Each row of a before or after table is a point. The points were changed in one or more steps. Then noise was added and the rows were shuffled. The steps act on columns, c1 being the first. Name the steps. A step turns or swaps two columns, mirrors them in a line or flattens them onto one, adds a multiple of one to another, or multiplies or shifts one. Angles are multiples of 10 degrees, from the lower column toward the higher: turns from -170 to 170, lines from 10 to 170 but not 90. Use the fewest steps. Two steps may share a column if one is a turn and the other turns, adds or multiplies; they go together, in the order done. Otherwise the lowest column goes first.
(in the rows, 128 means zero)

Before (8 x 3):
[[ 76 101 103]
 [100 148 127]
 [223 140  90]
 [ 96 127 182]
 [131 179 143]
 [112 181 122]
 [ 98 139 119]
 [ 95 190 113]]
After, 8 rows:
[[110 175 142]
 [ 94 141 128]
 [ 90  89 102]
 [ 93 130 121]
 [101 112 182]
 [ 71 175 110]
 [211 175  90]
 [ 95 173 117]]
Steps: turn c1 and c2 by 20 degrees

Before, 8 rows:
[[135 118 156 161 201 156 110  77 139]
 [155 104  83  56  83 180 116 107 135]
 [ 83 133  67  50 131 128 141  80 169]
 [111 138  71 165 172 119  72  61 133]
 [217  93  85 122  91 134 138  61 133]
 [ 80 158 113 172 117 144 140 158 130]
 [182 153 134 151 167 110 150 176 120]
 [ 64  94  77 154 118 152 144 177 154]]
After:
[[ 81 158 143 109 117 146 169 158 140]
 [181 154 165 100 166 145 147 156 126]
 [218  92 113 119  90 101 120  79 122]
 [ 81 134  97 130 131 106  49  92 171]
 [135 119 186 140 201 115 164 101 135]
 [155 103 111 152  81 132  59 134 128]
 [111 139 102 176 171  97 173  74 135]
 [ 65  95 109 108 118 156 150 174 144]]
Steps: add 0.3 times c2 to c9; shift c3 by 30; turn c4 and c7 by 100 degrees; flatten c6 and c8 onto the line at 60 degrees

Before:
[[143 106 151 172 138 131 100 162 131 115 153 120 118 121]
 [127 110 151 134 128 120 127 105  40 109 112 149 152 108]
 [140  98 147 116 183 103  87 195 146 140 129 131  96 220]
 [145  89 130 159 123 146  81 113 115 199 113 130 125 145]
 [150 127 123 170 118 105  68 121 117 133 128 172 133 105]
 [164 127 161 128 115 119  90 109 140  89 125 144 103 109]
 [134 160 130 144 119 172 175 141  98  99 186 172 136 121]
 [ 97 132 142 117 125 102 126 154 153 167 134 124  94 125]
 [129 134 109 187 113 122 123 105 144  90 106 164 140 108]
 [166  85 107 114 132 136  83 188 151  95 147 131 125 105]
 [155 108 119 145 113  94 123 118 134 137 148 130 155 108]
 [131 125 131 136 207 122 123 132 149 127 112 183 249 108]
 [139  81 123 147 155 143  78 139 146  92 178 158  91 148]]
After, 13 rows:
[[141  97 220 118 197 103 180 176 146 139 111  99 130 147]
 [130 133 108 187  99 122 125  95 144  91 113 147 141 109]
 [151 126 105 169 115 105 171 104 117 132 132 142 170 123]
 [126 111 108 136 120 120 113 102  40 109 114 144 146 152]
 [ 97 131 126 117 128 103 151 149 152 167 135 116 103 142]
 [131 126 107 136 217 122  54 107 149 127  86 140 223 132]
 [154 107 109 145 119  96 114 120 134 137 151 132 151 121]
 [146  89 145 158 117 147 166 115 116 199 114 135 156 131]
 [143 105 122 171 151 132 156 157 131 114 148 111 138 151]
 [165  85 106 115 140 136 165 171 151  95 144 102 155 107]
 [163 126 109 128 111 118 173 107 141  89 130 140 133 161]
 [135 160 122 144 143 172  86 118  98  99 186 133 103 130]
 [138  80 149 146 183 142 191 123 145  92 165 131 132 123]]
Steps: swap c3 and c14; turn c5 and c11 by -20 degrees; multiply c5 by 1.3; mirror c7 and c13 in the line at 110 degrees; flatten c8 and c12 onto the line at 150 degrees

Before (11 x 24):
[[133 132  90 142  92 175 149  97 112 119 107 157  92 183 183 136 142 163
   92 142 135 112  80 142]
 [117  83 156 165 134 100  93 144 121 175 167 122 124 169 136 124  99 113
  149 113 147  99 107 180]
 [123 121 111 155 105 160 160  74  83 170 122 118 105 103 146 138  81 123
   94  96 135 131 132 101]
 [165 140 106 135 168 123 170 123  53  96 106 159 102 134 186 137 163  70
  183  88 144 168 172 198]
 [176 166 112  53  72 149 140  76 160 201  98 137 189 126 134 140 165 124
   60 116 108  98 150 114]
 [176 143 172 128 121  96 162  95  80 147 167 169 108 161 182  84 170  78
  103 114 139 133 168 112]
 [114 161  80  70  85 102 138  38 110  73 111  79 139 131 105 130  73 136
  123 114 140  84 117 115]
 [111 140 146 149  83 146 176 130 101 138 133 146 114 173 171  23  82 116
  147  96 110 143 151 249]
 [112 129 123 108 136 150 117 107 118 111 147 160 111  88 103 147 125 117
  210 108  80 137 160 143]
 [ 99  93 126 125 114 175 183 139  29 158 165 100  96 120 125  85 172 115
   59 139 175  73 171 138]
 [116 138 147 153 110 127 119 159  56 167 159 172 102 161 178 105 142 116
   85 141 108 123 129 178]]
After (11 x 24):
[[117 137 147 152 111 129 120 146  59 167 158 167 105 161 179 105 155 117
  124 149 107 137 128 181]
 [109 141 149 147  82 148 177 126 103 138 134 128 115 175 171  23  34 126
  127 125 110 136 150 250]
 [114 130 122 106 136 149 117 104 120 111 150 141 112  89 103 148 123 137
  134 136  79 111 159 144]
 [131 131  91 142  93 175 154 122 111 118 109 156  92 184 183 135 156 191
  132 145 137 128  81 143]
 [117  84 155 165 132 102  93 135 120 176 164 118 124 169 135 122  69 110
  140 121 148  94 107 180]
 [100  94 124 123 114 174 181 131  30 159 165 114  94 119 125  87 215 128
  138 120 176  99 170 139]
 [122 123 112 157 105 159 158  81  81 171 125 107 104 102 148 137  32 162
  124 115 135 142 134 102]
 [176 165 110  53  71 149 141  79 158 201  96 130 190 124 133 138 202 119
  130 129 110 125 150 111]
 [167 137 106 136 167 121 172  95  54  96 106 133 102 136 187 138 198  94
  121 133 145 145 174 198]
 [175 142 170 130 122  97 162  74  78 145 167 151 109 161 182  83 212 112
  124 140 139 140 170 112]
 [117 160  81  71  86 102 139  53 109  74 113  87 138 130 105 131  19 175
  141 101 140  90 115 114]]
Steps: turn c8 and c18 by -30 degrees; add -0.5 times c13 to c18; flatten c12 and c20 onto the line at 30 degrees; multiply c17 by 2; flatten c19 and c22 onto the line at 110 degrees
